Every row gives one point. Each copy is the shape, with its points in the same order, turned, moved and blurred by noise. Say if it was mirrored as well.

Shape, 5 rows:
[[ 4.3 -5.5]
 [ 2.8  3.4]
 [ 6.0 -1.4]
 [-2.9  1.5]
 [-4.7  5.4]]
Copy 1 (5 x 2):
[[ 5.9 -1.9]
 [-0.3  3.8]
 [ 5.2  2.5]
 [-4.2  0.2]
 [-8.1  1.9]]
Copy 1 is: only turned
Copy 2 (5 x 2):
[[ 1.7 -7.4]
 [ 3.6  1.3]
 [ 4.9 -3.9]
 [-2.5  1.8]
 [-2.7  5.8]]
Copy 2 is: only turned
Copy 3 (5 x 2):
[[ 7.3 -0.2]
 [-0.5  4.5]
 [ 5.1  4.1]
 [-2.7 -1.1]
 [-7.3  0.3]]
Copy 3 is: only turned
Copy 4, 5 rows:
[[-7.6  2.2]
 [ 1.1  1.9]
 [-4.1  4.5]
 [ 0.2 -4.7]
 [ 4.4 -6.3]]
Copy 4 is: mirrored

Shape (9 x 3):
[[ 0.9 -1.1  7.4]
 [-0.4  3.3  2.7]
 [-1.0 -3.4 -2.8]
 [ 0.4  2.8 -6.8]
 [ 3.1 -6.1 -3.8]
 [ 1.5  2.8  1.2]
 [ 1.3 -7.1  3.6]
 [-0.7 -6.2  8.4]
 [ 2.9 -4.6 -0.7]]
Copy 1 (9 x 3):
[[ 3.9 -3.1  8.1]
 [ 5.2 -2.3  1.3]
 [-4.1 -3.6 -0.2]
 [-1.3  0.0 -7.0]
 [-7.3  0.1  1.7]
 [ 2.9 -0.8  0.2]
 [-3.7 -2.1  8.0]
 [-0.5 -5.5 11.4]
 [-4.0  0.6  3.6]]
Copy 1 is: mirrored
Copy 2, 9 rows:
[[ -1.5  -6.9   4.3]
 [ -3.2  -1.4   3.9]
 [ -1.5  -0.8  -4.3]
 [ -1.3   6.4  -1.8]
 [  3.7  -1.8  -6.0]
 [ -1.5   0.8   3.1]
 [  1.6  -7.7  -2.1]
 [ -1.7 -11.2   1.0]
 [  2.7  -3.1  -2.5]]
Copy 2 is: only turned
Copy 3 (9 x 3):
[[ 6.7 -2.2 -3.3]
 [ 3.0  2.0  0.6]
 [-2.7 -4.2  2.2]
 [-6.2  2.3  3.7]
 [-5.8 -5.0 -2.3]
 [ 0.9  1.7  0.0]
 [ 1.9 -7.9 -3.4]
 [ 6.5 -7.7 -3.5]
 [-2.8 -4.2 -2.6]]
Copy 3 is: only turned

Shape, 8 rows:
[[-9.1  0.2  1.0  4.7]
 [-1.1 -0.6  3.5 -4.6]
 [-0.4  2.3 -2.8 -0.1]
 [ 5.4  3.9  3.4 -0.4]
 [-7.6 -3.0 -0.4  3.0]
 [ 2.6  9.7  5.4 -1.2]
 [-3.7 -4.7 -1.9  3.3]
 [-5.1  1.9 -2.9  2.6]]
Copy 1 (8 x 4):
[[ 4.4 -7.3 -0.1 -0.1]
 [-2.0  1.9  4.9  3.3]
 [ 1.4  3.1 -1.6 -1.3]
 [ 0.3  6.6 -2.3  6.1]
 [ 0.8 -6.6  0.0 -1.5]
 [ 6.6  8.0  0.1  7.7]
 [-2.6 -4.6 -2.5 -1.8]
 [ 3.9 -1.7 -1.8 -2.9]]
Copy 1 is: mirrored
Copy 2 (8 x 4):
[[-3.1  7.5 -6.5 -6.5]
 [-3.7 -1.3  2.1 -4.8]
 [-1.2 -1.6 -5.2 -1.8]
 [ 4.5 -2.8  1.2 -1.4]
 [-5.8  6.5 -5.4 -3.6]
 [ 7.3 -3.4  0.3 -7.2]
 [-5.4  5.2 -4.7  0.5]
 [-2.3  2.6 -7.7 -3.9]]
Copy 2 is: only turned
Copy 3:
[[-4.7 -8.3 -2.8  0.9]
 [-0.5 -1.6  4.9 -4.8]
 [-0.9  0.3  1.2  2.3]
 [ 6.6 -0.9  5.3  0.8]
 [-5.2 -5.1 -3.7 -1.6]
 [ 5.2 -5.3  9.4  4.4]
 [-3.2 -2.3 -4.7 -2.4]
 [-4.2 -3.3 -1.4  3.3]]
Copy 3 is: only turned
Copy 4 (8 x 4):
[[-3.6  8.7  2.8  4.5]
 [-3.8 -1.4 -2.8 -0.1]
 [ 1.1  2.3  1.9 -2.7]
 [-2.6 -5.0  4.7 -3.5]
 [-0.7  6.9  0.4  5.3]
 [-7.8 -2.5  5.9 -6.9]
 [ 2.4  4.0  1.0  5.4]
 [-0.1  6.9  2.5 -0.1]]
Copy 4 is: only turned

Shape:
[[ -1.1  -0.5  -4.4  -5.7]
 [  3.4 -10.3   0.2   0.5]
 [ -4.4  -5.0  -2.0  -3.6]
 [ -2.6   3.7   5.9  -1.7]
 [  7.2   2.8  -6.8   0.2]
 [ -1.6   1.8   8.1  -2.5]
 [ -1.7   2.0  -1.3   2.1]
 [ -0.8  -8.0  -1.3  -2.4]
 [  1.6  -3.3  -0.1   1.5]]
Copy 1, 9 rows:
[[-1.6  4.1 -0.3  4.5]
 [ 9.0 -1.6  0.2  8.3]
 [-0.3 -0.1 -3.3  6.9]
 [-2.4 -5.1  1.9 -2.2]
 [ 5.5  8.8  2.4 -1.8]
 [-1.6 -7.0  3.7 -0.5]
 [ 1.6  0.4 -2.8 -2.0]
 [ 3.8 -0.6 -1.6  8.6]
 [ 5.7 -0.7 -0.5  2.2]]
Copy 1 is: mirrored
Copy 2, 9 rows:
[[-0.8 -0.8  0.9 -7.1]
 [ 8.4  2.6  3.8  1.5]
 [ 2.0 -4.1  4.4 -3.8]
 [-8.1  1.9  3.7  1.1]
 [ 0.6  4.9 -8.3 -4.7]
 [-5.8  4.1  7.1  1.7]
 [-3.7 -0.9 -1.6  0.8]
 [ 5.2 -1.5  4.2 -3.3]
 [ 2.3  2.3  0.3  0.7]]
Copy 2 is: only turned
Copy 3:
[[-0.4  6.9 -6.1 -0.7]
 [-4.3 -2.0 -6.6 -9.1]
 [-5.9  3.3 -5.9 -0.9]
 [ 2.2 -3.0 -4.6  4.7]
 [ 6.0  6.6 -0.3 -6.7]
 [ 2.5 -4.8 -6.9  4.5]
 [-0.2  1.7  0.8  0.4]
 [-5.6  1.5 -6.6 -5.6]
 [-0.5 -1.1 -2.9 -4.6]]
Copy 3 is: mirrored
Copy 4, 9 rows:
[[ 4.6  5.5 -2.8  0.6]
 [-4.1  2.0 -0.7 -8.3]
 [-1.0  5.6 -3.9  0.0]
 [ 0.0  4.4  6.3  6.1]
 [ 8.6 -4.3 -0.1 -2.7]
 [-1.6  6.3  8.2  4.7]
 [ 0.2 -1.8  0.2  3.5]
 [-2.5  4.8 -2.8 -3.1]
 [-1.5  0.3  1.0 -1.8]]
Copy 4 is: only turned

Shape:
[[  2.7   9.3  -3.8   5.0  -3.9   2.8]
 [  2.5  -1.0  -4.2   4.2  -2.7 -11.5]
 [ -2.2   1.5  -2.5  -4.3   9.9  -0.3]
 [ -0.1   0.0  -5.0  -7.3  -4.8   0.2]
 [  1.8  -1.9  -3.8   3.2  -1.3   3.3]
 [  8.5   0.4   6.4  -0.9  -3.4   0.6]
 [ -0.2   0.0   1.6  -0.9  -2.0  -1.4]
 [ -1.8   0.7   4.7   3.2  -0.4   0.6]
 [ -2.4   0.5   1.5  -2.1  -2.7   1.2]
 [ -0.8   1.8   0.8   3.5  -3.5  -9.7]
 [  1.9   3.1  -5.1   1.4   4.7 -11.9]
 [  2.0   2.9  -4.3  -3.9  -4.1   0.0]]
Copy 1, 12 rows:
[[  2.0  11.2   1.2   0.1  -6.2   3.6]
 [  3.1  -3.3  -5.8  -6.0  -3.2   7.5]
 [ -2.1   2.4   0.9  -7.1   4.5  -6.3]
 [ -8.2   4.2   1.3  -2.0   2.2   5.7]
 [  2.1   4.9   4.7   0.0   1.8   5.5]
 [ -1.1   2.8  -5.3   7.9   2.2   2.8]
 [ -2.2   0.8   0.1   0.4  -2.1   1.9]
 [  0.8  -0.3   3.1   4.6  -2.4   0.5]
 [ -4.2   1.6   3.3   1.2  -1.9   1.1]
 [  1.3  -3.3  -4.2  -3.2  -7.5   3.5]
 [  2.2   0.7  -7.3 -11.1  -1.7   0.3]
 [ -3.9   6.7  -0.1  -2.2   0.8   4.6]]
Copy 1 is: mirrored
Copy 2, 12 rows:
[[ 5.7 10.0 -7.0  0.5 -1.2  3.1]
 [-3.8  2.8  0.7  4.7  6.4  9.1]
 [-4.3  3.1  5.0 -7.3 -3.4 -2.6]
 [-1.9 -1.8 -8.6 -2.1 -1.0 -2.4]
 [ 1.7  0.1 -3.5 -1.8 -4.2  6.6]
 [10.0 -1.8 -2.7 -3.8  5.5  3.0]
 [ 2.8 -0.8 -2.0  1.1 -0.4 -0.4]
 [ 6.2  0.7  1.5  0.7 -2.8  0.7]
 [ 3.6 -0.4 -2.1  0.7 -2.2 -2.1]
 [ 0.5  3.3  1.2  7.6  4.8  3.4]
 [-6.3  6.4  4.1  0.6  6.3  4.7]
 [-0.5  1.6 -8.3 -2.0  1.2 -0.9]]
Copy 2 is: only turned
Copy 3, 12 rows:
[[ -5.5   5.3   3.2  -0.3  -6.2   0.1]
 [ -6.2  -4.0  -9.1  -6.5   0.2   2.7]
 [  3.6  -0.1   3.0  -3.0   9.3  -3.6]
 [  6.9   3.9  -5.3  -0.4  -1.1   1.4]
 [  0.2  -3.1   0.7   2.3  -2.0   3.3]
 [ -3.1  -0.3  -6.1   8.9  -1.8  -5.4]
 [ -1.2   1.5  -4.6   3.0   2.9   1.0]
 [ -5.0   1.4  -1.1   5.2   4.5   2.2]
 [  0.5   3.7  -3.0   4.1   2.9   3.0]
 [ -7.9   1.3  -8.4  -2.8   2.9   2.5]
 [ -5.0  -2.5  -4.9 -10.4   4.2  -2.9]
 [  2.8   3.8  -3.9  -0.7  -2.7  -0.3]]
Copy 3 is: mirrored

Shape:
[[-1.6  2.7 -1.4 -0.5 -2.7  5.3]
 [-0.4 -2.2  4.3  3.6 -6.2  1.2]
 [ 2.7 -3.6  2.3  1.7 -1.7  1.7]
 [ 0.6  4.7 11.4 -5.1  6.3  1.8]
 [-5.2 -1.2  2.0  0.5 -3.9 -2.1]
 [ 3.3  3.2 -4.9 -3.9  6.7 -4.9]
 [ 3.1  2.7  1.0 -3.5 -4.0 -1.7]
 [ 4.7 -3.7  0.0 -3.5  6.3  3.8]
 [-1.1 -2.9  0.5 -1.4 -3.4  3.3]
 [ 3.7  7.6  0.1 -1.1  8.4 -6.4]]
Copy 1, 10 rows:
[[  2.8   1.3   1.0  -2.7  -7.5  -0.3]
 [  3.0  -3.7   1.1  -6.3   0.1  -3.1]
 [ -0.1  -4.7  -0.6  -2.1  -0.9   0.4]
 [  7.0   0.8 -10.7  -4.2  -1.0   9.3]
 [  2.5   2.6   3.0  -5.6   1.6   0.2]
 [ -3.3   6.3  -4.6   7.1  -0.8   3.1]
 [ -1.8   2.5  -5.0  -3.4  -2.6  -1.5]
 [ -2.0  -3.6  -3.3   3.1  -4.5   7.7]
 [ -0.7  -1.4   1.9  -4.6  -4.4   1.1]
 [  2.7   6.5  -9.1   7.3   2.1   3.0]]
Copy 1 is: only turned
Copy 2, 10 rows:
[[-5.1 -4.3 -2.5  5.7 -0.2  0.5]
 [ 0.2 -2.3 -0.6  1.5 -5.1 -5.5]
 [ 3.0 -4.1 -1.2  0.3 -2.2 -2.0]
 [ 3.6 -5.0  8.6  6.9 -6.2  8.9]
 [-2.1  1.1  4.2  2.2 -0.2 -4.4]
 [-2.6 -4.3  2.8 -4.0  5.1  9.2]
 [-4.2 -6.3  3.2 -1.2 -2.9  0.4]
 [ 4.6 -8.8 -0.6  1.9  4.0  4.8]
 [-1.0 -5.1  0.1  3.8  0.8 -3.9]
 [-1.8 -0.9  4.4 -3.8 -0.2 12.3]]
Copy 2 is: only turned

Shape:
[[  2.5   0.4  -4.8  -1.1  -7.5  -3.1   6.2  -1.9]
 [  6.6   1.9  -4.6  -2.5  -3.7   3.1   6.5  11.0]
 [  3.4  -0.2  -0.7  -2.9  -0.8   9.2   0.6  -0.5]
 [  5.0   2.7  -0.1   2.8  -0.5   3.2  -2.2  -1.3]
 [ -5.0  -7.3   3.2  -2.0 -11.6  -8.7  -8.1   5.0]
 [ -2.2   0.8   3.0   0.7   0.4  -4.2  -5.5   1.2]
 [ -4.6   2.6   3.2   0.5  -0.6  -7.0   3.0  -1.9]
 [ -4.2   0.9  -5.7  -3.9   2.6  -4.7   5.5   4.6]
 [  3.0   0.1   3.4   4.5   0.4   2.4   5.0  -5.9]
 [  4.1  -7.9   2.9   1.8   1.1   0.9   4.0   0.5]
 [  5.0  -4.8  -1.8  -2.6   4.3  -4.2   3.7  -1.4]
 [ -3.8   3.0  -0.7   2.5  -4.7   7.2   1.4   2.8]
 [ -3.9  -2.1  -2.0   1.7 -10.5   1.1   4.2  -0.2]
 [  0.0   0.3   2.7  -5.2  -4.4   2.8  -0.9   0.0]]
Copy 1, 14 rows:
[[  3.5   4.4   2.8   0.8   0.7   7.0  -1.8  -7.3]
 [  5.0  11.4   3.3   3.3  -3.5  -2.8  -6.8   2.6]
 [  0.8   3.5   8.7   5.0   0.6  -0.6   3.2   4.3]
 [  3.8  -2.4   6.2   5.0   0.3  -2.8   1.5  -0.7]
 [ -5.9  -5.4  -3.3   3.0 -12.5   8.8  -6.5  -2.9]
 [ -1.5  -6.5  -3.4   4.6  -3.1  -0.6   0.1  -0.9]
 [ -2.4  -2.9  -5.1   0.4   4.5   1.2  -2.1  -4.8]
 [  1.5   6.7  -8.7  -0.2   1.6   0.8  -0.4  -0.1]
 [ -1.9  -0.8   7.0  -0.8   4.8  -2.0   2.8  -5.2]
 [ -4.3   3.5   4.8  -1.8  -3.6  -3.7   3.9  -3.9]
 [ -1.0   6.5  -1.2   3.2  -1.2  -2.2   6.4  -6.9]
 [  1.8  -0.7   5.5  -1.5   1.1   2.8  -2.5   6.0]
 [ -0.5   0.3   3.8  -3.8  -1.6   7.5  -3.9  -1.2]
 [ -3.3   1.4   3.6   6.0   0.2   3.6  -0.4   1.8]]
Copy 1 is: mirrored
Copy 2:
[[  5.8  -4.8  -0.1  -3.1  -2.9  -6.9  -2.9  -3.0]
 [  0.6   4.5   3.8   5.9  -1.0 -10.3  -2.4  -6.3]
 [  0.4   5.7  -2.6   2.3  -5.9  -0.1  -1.8   1.3]
 [ -0.5   1.9   1.5  -2.0  -3.7   2.5   2.2  -2.3]
 [ -4.9  -8.8   6.1  -4.9   5.8   1.0 -14.9   1.9]
 [ -2.0  -3.6   2.0  -1.3   5.1   5.6  -1.5   0.5]
 [  5.5  -7.6   1.3  -0.6   5.1   1.4   0.7   2.2]
 [  1.8  -4.8  -4.4   4.3   7.1  -6.5   0.3  -1.7]
 [  4.8  -0.3   1.7  -3.2  -4.7   0.2   5.4   4.4]
 [ -0.8   3.1   2.3  -4.1   0.1  -5.3   0.8   7.1]
 [  2.3   2.7  -3.3  -5.9   4.7  -5.3   1.5   1.9]
 [ -1.1  -3.5   1.7   6.8  -6.6   0.2  -1.3   0.7]
 [  1.7  -8.2   1.5   0.6  -5.7  -4.7  -5.9   2.0]
 [  2.9   1.0   0.2   1.3  -1.2   2.0  -6.1   1.3]]
Copy 2 is: mirrored
